Each row of a before or after table is a point. The points were changed in one or more steps. Then noise was added and the rows were shuffled. The steps act on columns, c1 being the first. Name the steps. A step turns or swaps two columns, mirrors them in a line or flattens them onto one, adds a multiple of one to another, or multiplies or shifts one. Angles are multiples of 10 degrees, from the lower column toward the higher: turns from -170 to 170, lines from 10 to 170 but not 90. Use the fewest steps. Two steps may share a column if one is a turn and the other turns, adds or multiplies; they go together, in the order done. Otherwise the lowest column goes first.
In the rows, 128 means zero.

Before (12 x 2):
[[ 77 115]
 [165  98]
 [107  82]
 [222 148]
 [154 126]
 [103  99]
 [160 164]
 [ 94  88]
 [207 132]
 [117 113]
 [ 54  85]
 [128  58]]
After (12 x 2):
[[126  94]
 [106  69]
 [ 95  92]
 [150 109]
 [ 78  67]
 [154  77]
 [113  59]
 [127  38]
 [191 129]
 [111  80]
 [184 110]
 [151 140]]
Steps: multiply c1 by 0.7; shift c2 by -20

Before (14 x 6):
[[142  82  90  94 145 143]
 [ 98  75 166 144  98 159]
 [183  66 152 193 100 155]
 [100 100  54 105 122  72]
 [184 109  86  75 105  65]
 [152  93  95 187  75 169]
 [167  75 108 150  78  64]
 [188 173  69 143  59 129]
 [117 157  47  99  67 124]
 [ 83 170  86  86 168 114]
 [ 80 115 152 170 149 139]
 [184  99 144 171 143 166]
 [103 181  68 103 144  85]
 [ 85  89  91 101 152  81]]
After (14 x 6):
[[114  68 120 123  52 152]
 [105 110  34 127 157 105]
 [128 104  77  95  70  63]
 [112 178  59 133 167 146]
 [ 87  77 176 132 117 107]
 [153  70 102 107 160 135]
 [156 129  54  57 135  85]
 [155  70 160 128  37 107]
 [118 159  84 147 199 156]
 [130 157  76  66  59 176]
 [104 120 155 190 127 120]
 [109 104  72 146 179  83]
 [183  91 161 138  80 137]
 [ 78 136  54  79 121 174]]
Steps: turn c1 and c5 by -40 degrees; turn c4 and c5 by -50 degrees; turn c3 and c6 by -30 degrees; turn c2 and c6 by 30 degrees

Before, 9 rows:
[[ 66 147 165 129 198  77 107  89  90 209 120 110]
 [180 114  74 175 100 146 167  95 147 180 101 110]
 [110 147  52 106  91 162 134 149 140 174 122 109]
 [103 117 165 140 219 156 111 114  56 136  72 113]
 [ 91  87 104  60 113 146 109 130 183 101 170 127]
 [ 69 133 185 158 234 130 124 144  63 107 125  30]
 [139 177 117  93 109 199  72 106 136  68 150 111]
 [113 106 131 156  73 148 125 142 128 178  94  78]
 [153 173  97 104  51 111 170 132 119 155  79 109]]
After (9 x 12):
[[159 200 151 121 156 202 196 133 134 154 142 104]
 [116 145 102 169 173 166  91 141 118 173 104  73]
 [ 95 117 141 172  75  34  79 145  64 109  75  29]
 [ 77  86 103   9 147 132 200 130 145 100 170 125]
 [161 162  99 223 157 142  96  92 171 180 173 110]
 [100 166 132 102 173 146 163 149 129 172 200 110]
 [138 130 178  40 199 107 133 100 134  68 148 112]
 [ 97 128 148 115  44  91 106  92  76 219  89 110]
 [123 167 101 135 107  33 107 113  76 143  75 111]]
Steps: multiply c9 by 0.7; turn c1 and c9 by 30 degrees; turn c3 and c11 by -70 degrees; turn c2 and c3 by 70 degrees; multiply c4 by 2; turn c4 and c7 by -40 degrees; turn c5 and c6 by -120 degrees

Before, 13 rows:
[[ 89  85 103 196  98 134  81 151 116 105  90 204 174 109 130 133 148 172
  155 124  93 132 104 180]
 [166 100 217 125 151 103 190 131 147 111  98 141  80 173 160 187 143  96
   99  45 143 174 137 167]
 [122 103 118 181 114 109 147 184  99  78 147 186 163  77  87 176 227 130
  133 126  99 153  77 156]
 [119 183 143 188 113  42 195  96 112 126 157 101 161 101 128  95  89 120
  109 106  90 108  50 137]
 [119  61 154 111 150 115 109 163 105  57  73 113  97 120 182 227 194 171
  115  90 149 202  33 152]
 [160 131 116  98 169 116 136 131 130 119  74  91  86 167 140 200 157  69
   89  70 116 196 101 194]
 [161 116  40 132 140  90 217  31 171 221 158  76  94 189 163 118 146 116
  139  69 126 114 152  95]
 [180 149  96 142 143  19 130  52 137 173 174  65 146 174 150 103 125 115
  110  97 170  96 159 109]
 [ 99 135 153 131 203  88 150 115 129 128  83 159  92 161 173 198 160  82
   63  75 146 165 104 116]
 [ 84 121 130 169 117 169 102 124  60  71 182 171 147  81 132 116 197 135
  179 142  89 108  67 179]
 [ 91  56 119 216 122 166 108 110 103 137 167 159 151  90  82 107 158 166
  123 190  87 171 127 156]
 [ 70  91 124 220  74 136  89  89 163 116 139 150 105 138  59 129 178 126
  180 184  51 114 150 118]
 [207 168  75 159 178  82 147  76 139 161 161  70 119 145 160 102 102 159
  119  79  86  94 160  57]]
After:
[[173  83 120 219 136 169  66 110 101 135 162 157 152  86  98 148 110 164
  119 196  76 169 130 100]
 [ 69 126 113 100  85 113  78 129 136 118  75  86  86 166 139  67  73  71
  112  63 116 197 101 174]
 [169 127 106 196 116 138  46 149 113 108  88 202 170 108 140 129 110 172
  136 124  98 129 101 116]
 [ 77  68 221 122 112  99 117 127 147 117  94 136  72 170 150  78  98  95
  114  46 155 170 138 173]
 [153 123 145 183 145  48 175  95 122 121 160 103 155 106 145 144 179 120
  118 106  98 113  50 200]
 [207 126 122 220 149 137 104  90 160 118 138 148 107 140  88 141  84 124
  151 182  38 120 148  80]
 [110  82 155 109  78 113  66 164 106  55  68 112  91 122 170  55  32 174
  123  85 167 198  40  97]
 [186 142 128 166 136 167  76 119  62  71 187 170 152  84 146 161  70 134
  149 142  91 109  70 140]
 [100  63  39 130 149  92 190  26 172 218 164  78  89 195 166 148 108 116
  134  75 139 107 153 152]
 [102 118 155 135  25  90 151 112 126 124  80 159  88 169 167  80  77  82
  102  80 165 163 106 135]
 [ 90 147 100 140 162  22 157  47 128 171 171  60 146 166 129 143 140 118
  120  96 172  94 154 125]
 [146  95 122 176 147 108 107 182 102  78 154 184 163  82  99 113  26 125
  122 124  89 152  76 144]
 [ 43 151  83 160 140  85 207  77 137 163 157  70 121 152 172 138 159 161
  120  80 100  96 157 114]]
Steps: add -0.5 times c11 to c5; turn c1 and c5 by 150 degrees; turn c2 and c7 by 40 degrees; turn c7 and c24 by 50 degrees; turn c15 and c21 by 20 degrees; turn c16 and c17 by -160 degrees; multiply c19 by 0.4

Before:
[[157 198 139 207  93 126 183 101  81 111 137 129  55 110 201 141  88 161
  109  80 194 153 202 148 149 136 141  76  66  56 122 193 131 127 187 141
   69 133 144  90 112 149 103 170 196 122 184 164  87  84 121 153  81 162
   56 167 156  95 212 133 176 140 167 136]
 [131 115 151 147  93 116  95 136  79 102 107  84 143 177 154  74  95 121
   67  70 108 115 192  97 144 139  35 103 109  94 131  95  93 179 120 104
  143  97 199 109 116 158 130  95  97  84 156  70 118 145 115 102 138 152
  102 217  56 195 119  57 146 148 116 124]
 [189 125  61 128 152  96 151 175  96 133 102  89  75  71 150 122 107 143
  171  41 128 142 203 116 156 156 127  63 120 163 116  89 147 151  94 183
  100 184 121 197 147 133  86 155 110 112 163 152 122 166 136 103  59 108
   42 166 105 193 188 116 170 105  94 110]
 [161 158 155 137 122 191 115  87 144 158 159 119  95 178  97 190 172 140
   86 108 197 111 108  80  77  49  88 120 131  74 151 158 119  69 184 143
  150 143  99 152 149  50 128 173 103 181 102 151  71 169 187 147 177 103
  110 163 163  78 100 168 114 161 113 198]
 [170 211  97 140 111 120 106  73 154  76 152 159 145  89 116 124 167 150
  131 132 113 149 195 118 114 169  25  81  60 137  90 156 129 171 116 163
   62 171  99 154 160 163 155  96 149 109  74 110  93 136 113 117 113 184
   58 129 147  99 187 159 113  87 174 216]
 [133 106 136 188 158 120  66 110 171 148 107 108 128 112 157 136 153  98
  141  96 138 105 102 125 118  91 129 170  91 169 166 183  61  90 189 124
   83 170 121  84 171  48 160 189 199 108 161  93 117 168 123 105  69 106
  133 155 151  86 153 118 130 147 133 156]
 [159 114  90 197 208 182 167 103 142 134  75 173 137 119  87 154 114 181
  150 104 176 153 105 181 112 122 118  86 138 133 142 151 146 135  95 118
  104 101 102 129 136 146 136 166 109 117 103 128 158 101 204 148 132 157
  151 187  87  82 118 131 128 161 190 163]
 [119 165  63 209 125 197 170  79 134 128  98 103  94 102 133 161  61 125
  115  77  79 187 119 116 102 109 129  94 118  65 106 177 151 125 165 101
  128 163 146 179  89 162 139 112 105  96 186  75 154  92 163  95  81  79
   53 125 140 138 202 120 151  70  89 161]
 [142 216  53 171 168 104 165 171 166  98 134  94  41 129 160 158 105 157
   81 124 146 153 135 125 137  48  22  76  74 158 114  76  56 129 146 109
  157 143 211 126 112  71 126 176  93 165 102 103 163  59 159 100 128  73
  131 126  77 149 119  79 141  75 135 116]]
After, 9 rows:
[[169 210 121 138 111 120 106  75 153  74 153 158  57  89 115 126 168 148
  130 163 113 113 194 116 113 108  23  83  61 136  88 156 130 171 114 165
   61 171  98 152 161 163 165  96 150 110  74 109  94 137 113 117 164 185
   59 128 147 100 188 150 114  89 173 216]
 [187 126 199 127 153  96 152 173  96 132 104  88  38  71 152 121 106 143
  170 202 129 139 204 116 157 248 127  64 121 163 115  89 146 153  93 183
  100 184 122 197 147 134  85 155 111 113 163 151 122 165 135 103 239 107
   42 166 107 194 187 131 167 105  94 110]
 [133 105 125 185 159 121  66 112 171 147 109 107 144 111 155 136 152 100
  142 112 137 171 103 125 117 189 130 169  93 169 167 184  63  90 189 123
   84 170 121  83 173  50 155 189 199 107 161  93 118 169 122 104 204 105
  134 154 150  86 154 107 131 147 133 156]
 [158 199 195 207  94 125 183 101  82 111 137 130 198 110 200 142  88 160
  110 162 195 118 203 148 150 198 142  75  65  54 121 193 129 127 186 141
   69 133 143  90 113 148 106 169 196 123 184 164  88  83 119 153 212 163
   54 166 156  93 212 142 176 140 167 136]
 [141 217 235 171 169 105 165 171 166  97 134  96  46 127 160 160 104 158
   79  52 147 105 136 125 139 162  22  74  74 159 115  78  55 130 146 109
  157 144 210 125 112  72 110 176  91 163 101 102 164  57 161  99 140  73
  131 124  76 149 120  83 140  75 134 116]
 [119 166 182 210 126 197 171  79 135 127  98 104  27 101 132 161  62 126
  114 138  79  88 119 118 102 214 129  95 116  67 107 176 150 125 165 100
  128 163 146 181  89 163 135 112 104  95 187  76 154  92 161  95 231  78
   55 126 141 138 201 115 151  71  86 160]
 [160 159 148 138 123 191 115  88 144 160 160 121 202 178  97 191 174 139
   87  67 198 126 110  81  77 185  88 119 131  75 151 157 118  68 184 144
  151 144 100 151 149  50 141 175 100 181 101 154  71 169 185 149  45 101
  110 163 163  78 101 167 114 161 115 197]
 [159 116 133 196 206 183 168 104 140 135  76 172  49 120  86 154 114 183
  150 133 176 104 105 180 113 166 118  86 139 133 142 152 147 135  96 117
  106 101 103 130 135 148 135 168 108 116 104 128 160 100 203 146 135 158
  151 186  86  80 115 127 130 160 189 163]
 [132 116 106 147  92 116  95 136  80 105 109  84 162 177 153  75  96 121
   69 168 108 137 193  97 144 212  34 103 110  92 130  94  92 177 121 104
  141  96 201 109 118 156 105  95  98  87 159  70 120 144 118 101 104 152
  102 214  54 194 118  61 148 149 117 126]]
Steps: turn c3 and c13 by 110 degrees; multiply c13 by 2; multiply c20 by 1.6; turn c20 and c26 by -110 degrees; turn c22 and c53 by 160 degrees; multiply c53 by 1.6; turn c43 and c60 by -20 degrees
